Every row gives one point. Two turns around zero, p and q, are shown by what they do to some points. Where does a point land after both, in the order given? Backwards means that the second turn is done in reverse. Each puzzle has new turns, and all numbers are rounded.

Turn p:
[-1 16 -28] -> [2 24 -22]
[34 8 8] -> [33 4 13]
[-21 -38 -18] -> [-20 -30 -31]
[-14 -3 20] -> [-16 -9 17]
[34 6 2] -> [34 4 7]
[-32 11 16] -> [-33 7 16]
Turn q:
[-24 17 8] -> [-17 23 10]
[2 -18 17] -> [2 -17 18]
[48 9 -23] -> [42 -5 -33]
[-26 -8 -1] -> [-27 -1 5]
Where do these land?
q, then p: [30 8 -27] -> [27 8 -30]
p, then q backwards: [-34 -24 0] -> [-25 -27 -20]
p, then q: [-7 3 -14] -> [-7 8 -12]
p, then q: [17 -3 38] -> [18 -15 35]
p, then q backwards: [29 16 9] -> [21 15 23]
q, then p backwards: [-34 -1 -5] -> [-34 7 3]

Turn p:
[30 -23 -30 -9] -> [31 -28 -25 -7]
[-22 39 36 21] -> [-25 46 26 18]
[35 -8 0 15] -> [35 -4 0 17]
[-21 4 8 -10] -> [-21 4 8 -11]
[-22 32 23 -34] -> [-22 32 19 -37]
[8 -11 -31 15] -> [8 -16 -29 15]
[-8 -34 -5 1] -> [-6 -34 3 4]
Turn q:
[-16 23 16 5] -> [-15 22 19 6]
[48 -27 -37 -22] -> [40 -23 -46 -26]
[18 -23 33 32] -> [29 -19 26 33]
[-6 1 -2 24] -> [-6 1 -2 24]
[-19 25 3 -16] -> [-21 22 8 -15]
[-25 1 -13 -23] -> [-28 -3 -6 -22]
Where do these land?
p, then q backwards: [-22 15 -11 3] -> [-18 14 -18 0]
q, then p: [15 25 12 11] -> [12 30 0 9]
q, then p: [-34 -34 -17 -34] -> [-29 -44 5 -30]
p, then q: [17 13 10 -3] -> [15 18 3 -4]
q, then p: [-8 19 26 -39] -> [-4 21 27 -38]
q, then p: [10 -36 13 22] -> [19 -27 14 27]
q, then p: [22 -2 -33 40] -> [13 -5 -41 36]

Turn p:
[-22 -8 -11 -4 8 -3] -> [-18 -11 -12 -4 1 -11]
[1 -9 -8 0 14 3] -> [1 -6 -12 -3 12 -2]
[10 5 1 8 3 5] -> [8 5 -1 8 5 7]
[-8 -8 -6 -10 -17 -7] -> [-3 -8 1 -12 -19 -5]
[10 20 7 -12 -16 5] -> [1 21 13 -6 -12 14]
[4 2 3 15 5 8] -> [4 -1 -1 15 8 7]
[-9 -5 -5 -2 -1 -21] -> [-2 -4 -3 -3 -8 -22]
[14 5 20 5 4 10] -> [9 6 16 7 13 12]
Turn q:
[4 -1 -9 7 -6 -12] -> [3 0 -10 7 -5 -12]
[-12 6 24 -7 19 -2] -> [-8 -4 26 -9 18 -2]
[-3 1 -8 -3 -4 2] -> [-3 4 -7 -3 -3 2]
[1 2 -19 -5 0 -5] -> [2 5 -18 -6 1 -5]
[-3 -19 22 -1 26 1] -> [-3 -28 18 -3 19 7]
[19 10 -3 7 -5 -3] -> [19 8 -2 8 -5 -6]
[-9 6 -3 7 -10 3] -> [-9 11 -2 7 -5 1]
[2 0 -13 3 -8 11] -> [1 7 -13 4 -6 10]
[0 -6 10 -8 -12 5] -> [-3 -3 8 -5 -15 6]
Where do these land?
p, then q: [1 5 2 -2 48 3] -> [1 0 -8 -7 46 -9]
q, then p backwards: [0 13 0 4 -6 -1] -> [4 12 2 0 0 -7]
q, then p: [3 -7 -2 -4 -7 13] -> [-1 -4 -1 -3 -5 15]
q, then p: [4 -1 -9 5 -11 -9] -> [6 1 -7 4 -14 -5]
p, then q: [-10 -4 0 6 -5 0] -> [-8 -6 -2 6 -5 0]
p, then q: [-4 -4 1 -15 -8 0] -> [-6 -1 5 -13 -9 1]
q, then p: [6 -2 9 7 -11 -6] -> [9 -4 10 8 -9 -2]

Turn p:
[-22 0 -27 29 8 3 10 -1] -> [-28 8 -26 21 5 -1 17 -2]
[5 11 16 22 -1 1 -7 8] -> [0 11 20 20 4 0 2 7]
[-18 -23 -11 20 -1 13 -3 -28] -> [-26 -15 -12 18 -1 12 -2 -29]
[8 26 3 -21 -3 9 -2 -3] -> [15 23 5 -20 -5 7 -4 -3]
[-7 -18 -13 -23 -24 -5 -17 1] -> [-5 -15 -12 -13 -26 -4 -27 3]
[24 3 2 9 3 -2 7 1] -> [21 0 3 12 2 1 11 1]
[-15 -9 -30 -29 -11 6 9 -2] -> [-9 -6 -33 -27 -18 5 -4 0]
[5 12 9 -5 -1 -24 2 -4] -> [10 5 11 -6 -1 -24 4 -4]
[20 1 27 -3 29 -8 -9 20] -> [22 -4 22 1 33 -6 -6 19]
[0 -3 22 2 0 7 9 9] -> [-2 -7 20 -3 4 9 9 9]
Turn q:
[-5 -15 11 -16 -11 45 21 7] -> [-5 -7 9 -11 -5 46 27 12]
[-11 -12 -5 15 -7 12 -10 8] -> [-13 -6 -3 15 -6 14 -11 9]
[-2 14 4 -12 -2 -3 -2 -8] -> [0 8 5 -15 -5 -5 0 -8]
[16 20 8 2 -12 -1 -1 1] -> [17 16 14 3 -9 -1 -2 -6]
[4 -11 9 14 30 -13 22 2] -> [0 -6 0 13 36 -14 16 4]
[0 0 3 1 4 14 22 -23] -> [-8 2 2 0 5 9 27 -19]
[32 2 -39 14 -7 0 -40 -3] -> [26 3 -35 21 -17 5 -37 -19]
[-17 -3 -4 -19 -10 -13 8 3] -> [-8 -7 -2 -17 -14 -13 9 13]
[-10 -15 6 12 -4 -18 7 7] -> [-8 -14 7 13 2 -16 3 14]
[-9 -5 9 -15 7 -20 -26 1] -> [-3 -14 4 -20 4 -16 -26 2]
[4 24 -1 4 13 -3 0 5] -> [5 25 0 -1 10 -7 -4 -1]
Where do these land?
p, then q backwards: [11 13 -15 33 -13 32 5 13] -> [5 6 -17 26 -16 33 18 16]
p, then q: [-13 -2 -5 4 3 -5 -11 18] -> [-8 5 -4 1 2 -7 -15 18]
p, then q: [7 31 20 9 0 17 -4 7] -> [7 29 27 -3 10 11 0 -3]
q, then p: [-16 4 -13 -4 -27 -1 -15 -4] -> [-13 2 3 -1 -32 -3 -14 1]
q, then p backwards: [12 -48 7 -11 13 -9 18 0] -> [14 -40 6 -1 21 -9 27 8]
q, then p: [-5 19 9 -4 19 -2 0 -15] -> [1 12 3 -18 14 -11 0 -17]
q, then p: [-19 -3 5 8 -3 -12 -6 -16] -> [-21 -7 6 -2 -2 -16 -6 -9]
p, then q backwards: [-15 3 -9 -18 4 -11 7 -15] -> [-8 6 -9 -18 10 -9 -3 -18]
q, then p backwards: [15 18 -9 1 -1 -14 -2 -10] -> [11 15 -9 -2 -2 -15 -5 -15]
q, then p: [4 8 4 -8 -11 -7 8 15] -> [13 1 10 -3 -8 -4 5 15]
p, then q: [18 -44 6 -9 16 12 -2 8] -> [7 -34 -18 8 21 28 -8 6]

Turn p:
[-4 19 -20 9 -1 -24 -18 -2 4] -> [-3 2 -28 13 -8 -19 -8 -8 15]
[25 20 22 6 -9 10 -14 1 3] -> [34 17 5 9 -8 9 -15 5 2]
[-21 -12 -2 17 11 8 32 6 15] -> [-25 -3 11 17 9 13 32 3 -4]
[21 -3 26 3 6 -6 -9 -22 -3] -> [33 -6 15 6 5 -11 -8 -10 -11]
[31 9 5 -15 -8 11 -9 -25 10] -> [40 4 0 -16 -2 8 -1 -18 7]
[14 19 25 -23 -32 -3 -11 -25 -14] -> [29 14 17 -21 -31 -9 -21 -19 -3]
[-9 -8 -40 26 5 -4 7 18 -18] -> [-29 -12 -39 8 -1 3 8 15 -17]
[-23 10 -23 6 17 5 -14 3 -15] -> [-27 7 -24 4 14 -1 -15 -9 -6]
[-14 -19 2 -21 16 -4 29 28 4] -> [-27 0 19 -16 18 -7 22 26 5]
[-20 -36 6 -9 -3 7 8 18 13] -> [-25 -24 25 -7 7 13 6 15 10]
Turn q:
[-13 -1 25 -19 4 -9 -10 8 -2] -> [-7 10 34 -2 0 -9 3 1 0]
[8 5 0 -2 1 -31 2 -15 -15] -> [5 11 -7 8 -6 -31 9 -13 -6]
[-16 15 -10 -1 17 16 22 -6 24] -> [-4 13 -15 -10 26 18 14 19 13]
[10 -3 29 22 -8 13 -36 -8 -7] -> [-7 -7 18 18 2 12 -29 -36 -3]
[9 -15 -5 -46 -6 15 -24 9 -16] -> [13 -9 27 -41 -13 -2 -10 -2 -26]
[-18 32 -22 6 -12 -4 1 9 18] -> [-24 22 -23 -12 -10 6 -5 13 20]
[-17 -18 -26 -10 -5 -15 25 -11 -12] -> [-3 -8 -17 -6 -12 -11 39 11 -15]
[17 -6 44 7 4 15 22 1 -7] -> [31 5 24 33 11 17 1 -1 -1]
[9 8 -26 22 8 -10 -12 19 -12] -> [-12 -9 -24 6 -6 -17 -27 12 -6]
[11 -18 -9 22 -3 10 10 -5 30] -> [8 -27 -18 5 8 17 5 -2 25]
Where do these land?
q, then p: [-5 23 -38 4 16 -9 -16 22 14] -> [-29 -3 -17 -11 8 -14 -17 6 38]
p, then q: [14 7 12 -2 13 23 24 32 5] -> [11 20 7 8 10 13 -22 36 -1]
p, then q: [-19 10 18 -7 -11 -28 6 -14 -16] -> [-11 18 9 14 -22 -18 13 -22 6]
q, then p: [24 -15 -6 22 7 -8 8 -16 0] -> [10 -28 -21 6 7 -3 16 -3 -9]
q, then p backwards: [-13 -19 31 -19 -15 -11 12 -5 15] -> [-2 -4 21 -8 -11 -3 29 -8 33]
p, then q: [-8 -20 20 14 -2 -14 -11 -10 -4] -> [-5 -20 14 22 -4 -7 1 -18 -2]
p, then q: [-19 9 -14 -21 22 4 12 14 -16] -> [-21 25 5 -13 12 -13 9 21 -8]
q, then p: [22 -5 -10 -3 -15 1 -15 -10 -26] -> [13 -15 -11 -18 -18 -8 -14 -13 -17]
p, then q: [18 12 3 -14 16 48 -18 -9 15] -> [22 8 -4 -23 42 16 -26 -9 -6]
p, then q: [-13 -2 -16 27 -31 -7 -2 -2 13] -> [-13 -18 -16 5 -22 28 13 -8 8]

Turn p:
[4 21 10 6 30 -2 3 -20 0 -3 -1] -> [16 5 14 2 31 7 14 -1 -12 -4 8]
[-6 1 3 -10 -6 -4 -5 1 -13 -7 7] -> [-7 -1 6 -6 -11 -8 0 -1 -7 -9 7]
[2 -7 4 6 2 6 -1 5 -15 1 11] -> [6 -12 -2 1 -6 -1 -7 6 -3 -2 15]
[-4 -7 14 2 14 -3 3 9 29 5 -2] -> [-10 1 3 13 17 1 9 15 22 6 -5]
[-4 -4 -9 0 -3 -4 3 6 -13 -6 -5] -> [-6 -1 -13 -3 -6 -2 -1 -2 -11 -5 2]
[-5 13 -1 -1 -5 11 -4 3 -11 4 -4] -> [-1 5 6 1 -9 11 -7 0 -14 2 2]
[0 4 -12 5 -3 -3 -1 4 48 7 7] -> [-4 23 -1 11 9 5 3 -10 38 15 -9]
[-4 -1 -11 1 -5 1 1 2 -14 -3 -2] -> [-2 -2 -9 -3 -9 1 -4 -6 -11 -1 4]
[0 -7 -6 -11 -3 8 4 -12 7 0 -3] -> [-4 -7 3 -12 0 6 4 -10 6 5 -8]
[12 -1 -10 -13 -4 -1 -7 2 -7 3 -5] -> [0 5 -3 -18 -3 -5 -10 1 -5 4 -5]
[6 -4 1 3 -7 3 -8 0 16 -9 -5] -> [-2 2 1 3 5 1 -10 -5 14 -7 -12]
[4 -2 13 4 -6 -5 16 5 -14 0 2] -> [10 -7 -6 3 -12 -2 10 14 -6 -9 1]
[-5 -4 6 7 -4 -8 -4 -4 -13 8 -1] -> [4 -7 2 8 -6 -12 0 1 -12 3 0]
Turn q:
[-1 13 -7 10 19 10 -12 -15 18 -6 2] -> [6 9 -3 7 22 17 -11 -11 11 -10 -11]
[2 2 9 -7 -10 -13 -6 6 -6 4 15] -> [-3 0 9 1 -1 -10 -7 5 -6 6 21]
[-6 12 10 15 -4 3 -4 8 9 -12 -1] -> [-9 9 14 15 -5 7 -7 0 4 -8 -6]
[3 -12 10 9 11 -11 -3 4 -8 2 13] -> [2 -10 6 10 12 -9 -1 12 -15 2 2]
[-6 -6 -12 -2 -4 8 -15 -11 6 -2 4] -> [1 -5 -11 0 4 12 -4 -15 -2 -10 8]
[0 -12 10 -1 10 1 5 2 10 9 -12] -> [-10 -16 -1 -1 6 -2 3 1 6 9 -14]
[2 6 6 7 -5 11 1 -16 3 12 -3] -> [-1 7 4 -2 5 8 4 -18 -2 13 -6]
[-6 10 -14 -9 -7 -4 -6 11 -13 -3 -8] -> [-1 11 -13 -8 -17 0 -9 9 -2 -5 6]
[8 13 -9 10 -12 1 13 4 8 -2 -13] -> [11 9 6 3 -20 2 0 -6 12 4 -12]
[10 -8 4 -12 -9 2 7 8 -9 -8 -13] -> [-3 -8 7 -18 -16 -3 8 7 -1 -3 -2]
[-7 -4 -2 -8 0 -14 8 0 -11 -5 4] -> [0 2 -6 -2 -2 -19 5 6 -4 -6 6]
[0 -15 -5 -11 11 6 12 -1 -7 11 12] -> [5 -10 -12 -3 11 -3 19 8 -1 8 7]
Where do these land?
p, then q: [-8 -2 -17 -2 7 9 9 -13 8 3 10] -> [5 -1 -6 -2 16 2 15 -14 7 10 4]
q, then p: [-4 -12 -10 5 7 19 -4 6 7 -5 13] -> [4 -14 -14 1 4 18 -6 -4 10 -4 9]
q, then p: [-1 -1 10 11 3 -6 1 4 -3 -17 12] -> [4 -2 -3 13 4 -3 0 9 -3 -20 6]
p, then q: [3 -9 15 12 0 -2 -3 -3 -11 -13 -7] -> [4 -12 4 1 -3 -4 -2 7 -12 -19 -8]
p, then q: [-13 1 2 0 -4 -9 -4 -1 -16 -12 -6] -> [-1 9 -2 1 -5 -12 4 0 -16 -14 1]
p, then q: [-9 -16 -6 5 0 2 7 -3 2 6 8] -> [6 -11 -8 9 1 -3 7 -12 0 6 3]
q, then p backwards: [7 18 -5 -6 -4 -3 -1 0 17 8 -17] -> [12 -5 -13 -5 -15 10 -9 3 17 5 5]
q, then p: [-2 3 -4 0 -4 -18 -4 10 -1 -4 2] -> [0 9 -1 6 -5 -15 -10 -2 3 -6 2]
p, then q: [14 13 5 -12 -8 -3 -15 -9 3 19 0] -> [-12 3 15 -16 0 -5 -15 4 1 20 -1]
q, then p backwards: [-7 -18 -12 13 5 11 0 -9 -2 10 13] -> [-8 -1 -5 21 12 0 17 -10 -6 0 -9]
p, then q: [7 0 4 -18 -6 8 1 -3 13 10 -5] -> [-18 -5 1 -10 -4 3 -1 -1 13 12 -4]
q, then p: [-10 16 11 4 2 -5 7 9 -7 -1 -11] -> [-9 17 3 15 -6 2 2 4 -11 0 -7]
q, then p: [19 9 -4 -9 -9 9 6 5 3 3 -4] -> [3 2 12 -10 -9 7 -1 10 14 6 -10]
q, then p: [4 0 10 -4 11 -12 0 6 -13 -6 -11] -> [-16 8 -3 -2 -1 -10 -1 14 -10 -5 -3]
